Each row of a before or after table is a point. One or more steps were done to the points. Then noise was added and the rows were shuffled. The steps act on how far a point lies along the listed directions, d1 being the first. Name the steps. A step turns or swaps two directions, mirrors them in a line or flattens them onto one, adds a multiple of one to another, or multiplies one. Angles are multiples of 10 degrees, from the lower direction toward the higher: turns from -170 to 170, lines from 10 to 170 but not 90. Use the fewest steps. Two steps may share a direction if one is a turn and the other turns, adds or multiplies; they go together, in the order done. Otherwise the lowest direction goes first.
(in the rows, 128 means zero)

Directions:
(1): [ 73 112 111]
(2): [121 181 101]
(3): [106 151 178]
Before (11 x 3):
[[143 168 147]
 [104 113  93]
 [103 124 166]
 [128 144 113]
 [136 122 136]
 [149 114  83]
 [170 119 101]
 [115 156 137]
 [158 177 209]
 [189 192 143]
 [149 137  86]]
After (11 x 3):
[[118  53 178]
 [ 62 111 222]
 [134 134 163]
 [117 126 126]
 [154  96  75]
 [164 144  97]
 [160  93  99]
 [103 166 159]
 [133  83  87]
 [121 107 173]
 [145 114 131]]
Steps: turn d1 and d2 by 130 degrees; multiply d3 by 1.3

Directions:
(1): [ 72 136  89 138 151 168]
(2): [140  66 147 138 176 146]
(3): [ 95  97 160  98  80 155]
(4): [156 169 161 120 141 186]
(5): [170 105  77 132  95 160]
(6): [134 127 106  51 153 121]
Before (11 x 6):
[[123  74 102 138 159 115]
 [153 201 153 139 131 205]
 [127 108 120 150 126  88]
 [ 73 112 148 135 149  83]
 [121 106 159 153 131 128]
 [187 108 197 147 123 129]
 [116 139 165 123 127 107]
 [115 157 140 229 105 118]
 [ 96 156 125 119 126 111]
 [122 154  83 151 132  97]
 [133 112 136 153  98 130]]
After (11 x 6):
[[ 87 157 201 121 151  83]
 [145 105 121 154  89 140]
 [ 75 168 150 116 142  95]
 [124 109 125 151 127  86]
 [106 161 150 228 112 111]
 [156 198 147 139 125 209]
 [133  70  92 140 154 121]
 [185 109 199 146 125 126]
 [126 151  79 151 130  99]
 [ 29 137 202 128 185  48]
 [108 113 172 152 141 118]]
Steps: multiply d5 by 2.5

Directions:
(1): [ 98 150 102 121  58 154 141 105 176]
(2): [163 138  92 158  85  70 126 106  90]
(3): [136 132  59 106 129 144 107 195 120]
Before (12 x 9):
[[ 89 144 117 116 105 142 142 136 151]
 [132 145 125 103 137 129 130 144 120]
 [162 130  96 200  39   7 130  36  71]
 [106 139 157 145 123 132 154  85 165]
 [120 141 116 120  97 126 120 108 145]
 [134 116  60 129 115 114  98 180 110]
 [102 147 131 140 115 135 123 113 151]
 [110 120 162 121 162 122 134 144 122]
 [137 139 123 161 109  82 137  81 126]
 [122 128 147 145 115 120 159  80 134]
 [108 114 150 119 188 155 113 118 127]
 [110 128 163 118 107 129 137  73 157]]
After (12 x 9):
[[ 93 130  84 121  73 148 120 136 166]
 [ 94 138 148 133 110 113 151 102 137]
 [111 139 152 149 139 114 125 105 132]
 [128 148 123 106 120 132 135 133 129]
 [139 113 155 141 166 112 144 107 107]
 [125 120 101 122 159 129 103 131 108]
 [122  94 158 142 170 101 119 112 104]
 [139 109 179 128 158 103 126  91 113]
 [126 129 148 127 121 117 123  96 139]
 [134 123 144 143 169 106 126 115 123]
 [136 120 169 159 168 100 137 104 120]
 [119 125 123 121 144 111 125 165 110]]
Steps: turn d1 and d3 by -70 degrees; multiply d2 by 0

Directions:
(1): [156  82 129 157  78 142 110 145  74 109  66 128]
(2): [123 150 159  73  79  72  83 169 128 140 130 147]
(3): [122 181 105 116 135 180  62 108 144 149  80 117]
(4): [139 136  83 156 191 103 102 195 101 136 129 152]
(5): [179  73  89  89 123 148 121 127 177 147 135 174]
(6): [ 66  83 142  99 149 151 147 179 151 149  90 100]
Before (10 x 12):
[[ 77 176 160 105 149 115 138 144 137 129 114  92]
 [110 147 148 110  59  60 126 141  97 114 146 137]
 [127  80 168  73  88 127  98 163 144 149 122 147]
 [137 219 164  91  47 108  74  87 153 126 146 133]
 [114 135 129  22 109 123 102 142 217 171 167 157]
 [135 181 128  95 162 144  80 123 164 158 125 154]
 [135 139 142 141 116  43 125 160  77 107 145 155]
 [113 189 178 187 146  95 165 137 101 117 155  99]
 [144 120 143 123 104 150 135 145 128 111 106 137]
 [150 221 114 134 127 138 105  47 138 120 159 129]]
After (10 x 12):
[[182 182 157 168 111  94 151  92 120 117 184 140]
 [140  66 106 149 182 159 119 174 124 141 117 145]
 [ 83 124  76 114 233 160 138 182 177 164 147 130]
 [144 120 131 131 124 144 129 164 121 111 109 139]
 [110 218  87 195 202 125  93 171 103 130 128 120]
 [ 82 239 138 131 149 110  96 119 110 127 131  98]
 [133 126  76 194 157 104 158 135  77 109 148 136]
 [108 173 132 125 187 174 114 108 162 152 112 123]
 [135 112 121 192 146 114 181  93  86  93 139 125]
 [181 162  93 118 153 125 120 100 155 125 153 155]]
Steps: turn d2 and d4 by 140 degrees; swap d5 and d6
